Each row is a point. Each copy is the shape, with its points in the same order, stretched, turned, moved and blurred by noise. Some copies are also mirrored. Which?

Shape (6 x 3):
[[ -7  -8 -32]
 [ 10   4  38]
 [ 31 -21 -46]
 [-46  20  59]
 [-19 -47 -64]
 [-26 -48  66]]
Copy 1 (6 x 3):
[[-21   2 -58]
 [  0 -13  29]
 [ 21  27 -76]
 [-66 -37  55]
 [-44  45 -99]
 [-51  36  59]]
Copy 1 is: mirrored
Copy 2 (6 x 3):
[[-12  -7 -17]
 [ 14  36  14]
 [ -5   7 -55]
 [  6  15  63]
 [  0 -47 -31]
 [ 60   4  49]]
Copy 2 is: only turned
Copy 3 (6 x 3):
[[ 22  16 -29]
 [-29 -52   7]
 [ 28   7 -73]
 [-26 -33  67]
 [ 78  30 -50]
 [ 20 -88  34]]
Copy 3 is: mirrored

Shape (8 x 4):
[[-25 -23  -2  75]
 [-77   4 -17 -36]
 [-20  40 -29 -46]
 [-45 -32 -35 -30]
 [-37 -62 -17  25]
 [ 31  45  61 -54]
 [ 72  23 -18 -28]
 [-27 -42  -9  47]]
Copy 1 (8 x 4):
[[-21  14 -60 -32]
 [-23 -48  33  15]
 [ 20 -19  20  45]
 [-20 -48   2  13]
 [-15 -37 -39 -40]
 [ 64  29  56 -14]
 [ 76  22 -19  46]
 [-11 -15 -49 -20]]
Copy 1 is: mirrored
Copy 2 (8 x 4):
[[ 76 -33 -16  30]
 [-47 -31 -39  42]
 [-72   5   6  18]
 [-41 -60 -17   6]
 [ 30 -73 -30   1]
 [-42  97 -37 -15]
 [-47  33  49 -43]
 [ 52 -48 -19  13]]
Copy 2 is: mirrored
Copy 3 (8 x 4):
[[  35   31  -47   71]
 [  -5   64  -27  -78]
 [   0   21   28  -75]
 [  21   24  -50  -65]
 [  31   21  -87   -1]
 [-101  -39   39  -42]
 [  18  -67   46  -26]
 [  30   17  -53   30]]
Copy 3 is: only turned
Copy 4 (8 x 4):
[[ 29 -18  59  11]
 [ 69   7  -6 -73]
 [ 44  44 -25 -36]
 [ 62 -23 -20 -33]
 [ 46 -50  18  -6]
 [-60  65 -27 -38]
 [-20  43 -47  41]
 [ 34 -33  36   1]]
Copy 4 is: mirrored

Shape (9 x 6):
[[ -5   0  13  39 -37 -25]
 [ 24 -34   6 -19 -39 -52]
 [  5  -2  41  37  47 -32]
 [ 16  28  -9 -29 -44  15]
 [-35  52  74 -43 -26  -3]
 [-26  -1 -23 -16  19  42]
 [-18 -47  29   0   6  36]
 [ 10   0  65  -6   4 -16]
 [ 25 -26  47  29 -29 -21]]
Copy 1 (9 x 6):
[[-11  26   1  31  59  -1]
 [-57  -4  19   2  21 -18]
 [  7  31  -9  27 -18 -78]
 [-29 -12 -28 -14  31  45]
 [-28 -79 -47  51 -28  17]
 [  3  -1   7 -24 -19  20]
 [-13   2  35  23 -47  -4]
 [-22   1 -18  44 -23 -37]
 [-37  29   7  52  13 -21]]
Copy 1 is: mirrored
Copy 2 (9 x 6):
[[  4 -15 -26 -27 -35  28]
 [ 21  30 -18  -8  10  59]
 [-16 -56 -15  18 -30  44]
 [ 13  20  44 -19  19 -17]
 [-48  12  82 -44   3   9]
 [-29 -10 -13   1  19 -33]
 [-35 -26 -44 -21  29  21]
 [-19 -23  27 -13   3  48]
 [ 10 -28 -23 -24  -6  60]]
Copy 2 is: mirrored
Copy 3 (9 x 6):
[[ 38  -3  24 -11  48  50]
 [ 36 -61  29  14  62 -30]
 [ 51  45  84 -30   3  12]
 [  2  -2 -46 -25  29 -35]
 [-17 121  35 -38  72 -28]
 [-32  22 -22   5 -51 -36]
 [-39   2  38 -27   1 -33]
 [ 15  40  63 -46  51 -32]
 [ 28 -20  55 -48  73  12]]
Copy 3 is: mirrored
